Each row of a before or after table is a point. The points were changed in one or more steps. Then noise was added and the rows were shuffled. The steps act on how far a point lies along the listed directions, d1 being the first. Write out the steps. A step turns or swaps two directions, mirrors them in a line or flattens them onto one, adds a multiple of one to another, or multiplies one. Angles are multiples of 10 degrees, from the lower direction toward the higher: turns from -170 to 170, lines from 10 to 170 but not 90. Use the fewest steps. Two steps may share a direction if one is a turn and the other turns, adds or multiplies; they go together, in the order done. Otherwise the lowest direction goes first.

Directions:
(1): -0.17	-0.21	+0.65
(2): -0.42	-0.50	-0.27
(3): -0.54	+0.46	+0.00
Before:
+0.02	-0.82	+0.21
-0.48	+0.76	+0.53
-0.11	+0.08	+0.48
+0.13	-0.89	-0.09
+0.16	+0.63	-0.21
-0.26	-0.25	-0.16
-0.17	-0.27	+0.64
-0.08	-0.43	-0.01
+0.11	-0.71	-0.86
-0.04	-0.46	-0.35
+0.43	-0.42	+0.15
+0.22	-0.30	-0.47
After:
-0.44	-0.52	-0.20
-0.31	-0.37	+0.39
-0.33	-0.36	+0.08
-0.20	-0.25	-0.56
-0.06	-0.06	-0.37
+0.20	+0.25	+0.52
+0.32	+0.35	-0.15
+0.04	+0.08	-0.41
+0.18	+0.20	-0.45
+0.00	-0.02	-0.63
-0.12	-0.12	-0.01
+0.50	+0.58	-0.60
Steps: turn d1 and d2 by 80 degrees; multiply d3 by 0

Directions:
(1): -0.21	+0.35	+0.35	-0.28	+0.69	-0.09	-0.68	-0.08
(2): -0.24	-0.08	-0.07	-0.05	-0.56	+0.05	-0.44	-0.87
Before:
-0.05	-0.15	+0.20	-0.11	+0.71	+0.10	-0.08	+0.69
-0.08	-0.07	+0.05	-0.04	-0.29	+0.19	-0.01	-0.03
+0.39	-0.77	-0.56	+0.59	-1.29	+0.13	+1.62	+0.32
-0.37	-0.21	+0.28	+0.14	-0.06	+0.09	-0.26	-0.26
-0.15	+0.01	+0.36	-0.03	+0.44	-0.02	+0.00	+0.17
-0.09	+0.06	-0.14	-0.31	-0.08	+0.19	+0.02	-0.24
+0.16	-0.08	-0.18	+0.29	-0.11	+0.07	+0.06	+0.31
+0.36	-0.34	-0.13	+0.24	-0.61	+0.06	+0.72	+0.22
-0.16	+0.13	+0.11	-0.37	+0.45	-0.04	+0.06	+0.67
+0.20	-0.27	-0.79	+0.53	-1.19	+0.18	+1.05	+0.22
+0.39	+0.08	+0.25	-0.09	+0.44	+0.01	+0.48	+0.55
+0.03	+0.16	-0.42	+0.31	-0.42	+0.02	-0.03	-0.33
After:
+0.43	-0.80	-0.62	+0.63	-1.32	+0.21	+1.74	+0.34
+0.06	-0.28	-0.83	+0.51	-1.16	+0.14	+1.07	+0.27
+0.36	-0.41	-0.11	+0.25	-0.62	+0.15	+0.80	+0.29
+0.17	-0.10	-0.23	+0.31	-0.18	+0.08	+0.13	+0.36
+0.04	+0.26	-0.31	+0.25	-0.30	-0.03	-0.19	-0.33
-0.12	-0.01	+0.27	+0.00	+0.46	-0.02	+0.10	+0.15
+0.43	-0.03	+0.10	+0.01	+0.16	+0.08	+0.71	+0.64
-0.09	+0.08	-0.10	-0.32	-0.02	+0.16	-0.10	-0.24
+0.05	-0.26	+0.06	-0.05	+0.44	+0.15	+0.20	+0.65
-0.10	-0.06	+0.00	-0.11	-0.19	+0.16	+0.00	-0.08
-0.39	-0.20	+0.33	+0.09	+0.09	+0.10	-0.35	-0.26
-0.10	+0.05	+0.05	-0.30	+0.28	-0.01	+0.21	+0.72
Steps: add 0.5 times d2 to d1

Directions:
(1): +0.08	-0.34	-0.44	-0.44	-0.01	+0.08	-0.49	-0.47	+0.63	-0.58	-0.23	-0.48
(2): +0.20	-0.52	+0.38	-0.08	-0.34	-0.33	+0.29	-0.15	+0.39	+0.66	+0.50	-0.61
Before:
-0.23	+0.05	+0.00	+0.19	+0.08	-0.09	+0.29	+0.12	-0.04	+0.12	+0.05	+0.24
-0.11	+0.59	-0.28	+0.06	+0.19	+0.04	-0.18	+0.19	-0.23	-0.39	+0.07	+0.15
+0.22	+0.14	+0.16	-0.09	-0.02	-0.07	+0.34	-0.13	-0.04	+0.40	+0.22	+0.01
+0.04	-0.01	+0.86	+0.19	-0.35	-0.08	+0.81	+0.31	-0.40	+1.18	+0.82	+0.25
-0.11	+0.50	-0.13	+0.20	+0.20	+0.16	+0.24	+0.26	-0.36	+0.06	-0.24	+0.28
+0.29	-0.19	+0.61	+0.12	-0.34	-0.24	+0.64	+0.00	+0.02	+1.08	+0.69	-0.15
+0.37	-0.76	+0.46	-0.27	-0.40	-0.43	+0.20	-0.29	+0.83	+0.74	+0.59	-0.86
+0.09	-0.04	+0.14	+0.40	+0.06	+0.45	-0.08	+0.18	-0.65	+0.14	-0.28	+0.97
After (8 x 12):
+0.15	-0.34	+1.08	+0.15	-0.51	-0.26	+0.99	+0.20	-0.19	+1.55	+1.12	-0.11
+0.37	-0.36	+0.71	+0.14	-0.43	-0.34	+0.75	-0.04	+0.12	+1.29	+0.87	-0.32
-0.22	-0.03	+0.05	+0.21	+0.04	-0.13	+0.31	+0.12	-0.01	+0.20	+0.11	+0.17
+0.35	-0.70	+0.43	-0.26	-0.34	-0.38	+0.18	-0.26	+0.77	+0.64	+0.51	-0.76
-0.11	+0.61	-0.26	+0.03	+0.17	+0.03	-0.17	+0.18	-0.23	-0.34	+0.10	+0.16
-0.08	+0.37	-0.06	+0.17	+0.13	+0.10	+0.28	+0.22	-0.27	+0.19	-0.13	+0.16
+0.22	+0.07	+0.21	-0.11	-0.07	-0.11	+0.40	-0.14	+0.03	+0.49	+0.25	-0.07
+0.20	-0.20	+0.24	+0.38	+0.00	+0.36	-0.02	+0.12	-0.53	+0.32	-0.18	+0.80
Steps: add -0.5 times d1 to d2

Directions:
(1): +0.40	+0.22	-0.51	-0.16	-0.26	-0.46	+0.13	-0.31	+0.70	+0.00	-0.16	-0.82	-0.37	+0.23	-0.41	+0.10	+0.30	+0.03	-0.62	+0.63
(2): -0.17	+0.12	+0.11	-0.35	-0.08	-0.40	+0.21	-0.41	-0.15	-0.50	+0.56	-0.09	+0.45	-0.65	-0.17	+0.87	+0.45	+0.57	-0.15	-0.45
(3): -0.52	+0.51	-0.05	-0.27	-0.83	+0.04	+0.34	-0.04	-0.21	+0.72	-0.50	+0.06	-0.16	-0.54	+0.14	+0.07	+0.53	-0.12	+0.58	+0.34
Before:
-0.30	+0.28	-0.30	-0.22	-0.61	-0.16	+0.10	-0.14	-0.31	+0.49	-0.76	-0.45	-0.17	-0.52	-0.17	+0.15	+0.60	+0.01	+0.36	+0.29
+0.15	+0.06	-0.37	+0.00	-0.15	-0.21	+0.08	+0.09	+0.47	+0.16	-0.05	-0.29	-0.29	+0.49	-0.01	-0.42	-0.20	-0.37	-0.10	+0.55
-0.12	-0.31	+0.11	+0.62	+0.12	+0.83	-0.33	+0.47	-0.51	+0.50	-0.21	+0.80	-0.40	+0.38	+0.68	-0.61	-0.60	-0.48	+0.47	-0.53
-0.10	-0.60	+0.63	+0.37	+1.12	+0.53	-0.38	+0.63	-0.53	-0.86	+1.07	+1.00	+0.77	+0.06	+0.32	-0.02	-0.80	+0.02	+0.14	-1.33
-0.45	+0.72	+0.03	-0.25	-0.72	-0.36	+0.61	-0.33	+0.13	+0.31	-0.07	-0.39	+0.05	-0.93	-0.18	+0.62	+0.64	+0.43	+0.04	+0.26
-0.08	-0.20	+0.48	+0.00	+0.27	+0.42	-0.21	+0.00	-0.56	-0.24	-0.18	+0.40	+0.38	-0.26	+0.19	+0.08	-0.45	-0.18	+0.39	-0.49
+0.16	+0.23	-0.45	-0.26	-0.34	-0.41	+0.23	-0.01	+0.40	+0.30	-0.22	-0.43	-0.44	+0.27	-0.05	-0.47	+0.08	-0.08	-0.15	+0.49
-0.08	+0.13	-0.09	-0.06	-0.51	-0.07	+0.19	-0.05	+0.00	+0.17	-0.03	+0.26	-0.18	+0.04	+0.14	+0.02	+0.09	-0.04	+0.26	+0.20
+0.38	+0.07	-0.23	+0.09	+0.20	-0.25	-0.17	+0.04	+0.45	+0.15	-0.06	-0.50	-0.06	+0.03	-0.18	-0.07	+0.22	-0.24	-0.03	+0.31
+0.18	-0.60	+0.73	+0.12	+0.95	+0.14	-0.50	+0.36	-0.40	-0.95	+0.96	+0.81	+0.61	+0.14	+0.19	-0.19	-0.86	+0.20	-0.05	-0.96
+0.00	-0.16	+0.33	+0.17	+0.77	+0.28	-0.15	+0.40	-0.51	-0.45	+0.36	+0.78	+0.67	-0.20	+0.40	-0.02	-0.61	+0.00	+0.50	-0.53
+0.19	+0.03	+0.05	-0.26	+0.09	-0.20	-0.27	-0.05	+0.02	-0.47	-0.13	+0.08	+0.09	-0.31	-0.14	+0.13	+0.33	+0.07	+0.12	+0.05
After:
+0.44	+0.23	-0.36	-0.32	+0.27	-0.70	+0.20	-0.31	+0.40	-0.76	+0.44	-0.52	+0.38	-0.32	-0.35	+0.70	+0.19	+0.44	-0.51	+0.13
+0.26	+0.00	+0.18	-0.55	+0.24	-0.81	-0.05	-0.44	+0.28	-1.14	+1.12	-0.32	+0.58	-0.42	-0.44	+0.84	+0.13	+0.74	-0.81	-0.48
-0.32	+0.18	+0.07	-0.17	-0.27	+0.10	+0.12	+0.32	-0.32	+0.51	-0.17	+0.45	-0.17	-0.03	+0.42	-0.60	-0.16	-0.18	+0.62	-0.09
+0.32	-0.05	+0.04	+0.72	+0.41	+0.41	-0.09	+0.53	+0.37	+0.39	-0.41	-0.05	-0.44	+0.68	+0.03	-0.92	-0.77	-0.39	-0.14	+0.48
-0.05	+0.56	-0.54	-0.35	-0.91	-0.45	+0.38	-0.67	+0.26	+0.22	+0.07	-0.65	-0.40	-0.58	-0.15	+0.88	+0.86	+0.29	-0.38	-0.06
+0.14	-0.21	-0.32	+0.26	-0.05	+0.19	-0.34	+0.31	-0.10	+0.54	-0.91	-0.37	-0.49	+0.28	-0.04	-0.64	-0.14	-0.39	+0.22	+0.42
+0.41	+0.06	-0.15	-0.27	-0.06	-0.32	+0.02	-0.54	+0.23	-0.38	-0.17	-0.60	+0.13	-0.25	-0.40	+0.52	+0.07	+0.09	-0.43	+0.10
-0.06	+0.00	+0.16	+0.16	+0.21	+0.14	-0.23	+0.27	-0.20	+0.26	-0.09	+0.17	+0.21	-0.36	+0.16	-0.08	+0.12	-0.24	+0.62	-0.20
+0.37	+0.07	-0.22	-0.40	+0.28	-0.78	+0.20	-0.40	+0.62	-1.28	+1.22	-0.59	+0.55	-0.40	-0.58	+1.20	+0.42	+0.66	-1.04	-0.55
+0.01	+0.06	-0.18	+0.04	-0.41	-0.04	+0.11	-0.01	+0.14	+0.15	-0.07	+0.19	-0.26	+0.31	+0.15	-0.17	-0.04	-0.14	+0.12	+0.34
+0.29	-0.10	+0.07	-0.07	+0.29	-0.06	-0.41	+0.13	+0.05	-0.45	-0.23	+0.15	+0.03	-0.01	-0.08	-0.16	+0.05	-0.08	+0.13	-0.01
-0.55	+0.11	+0.11	-0.09	-0.43	+0.01	+0.21	+0.17	-0.30	+0.32	+0.06	+0.37	+0.13	-0.22	+0.35	-0.13	-0.03	-0.25	+0.62	+0.05
Steps: turn d1 and d3 by -150 degrees; turn d2 and d3 by -110 degrees
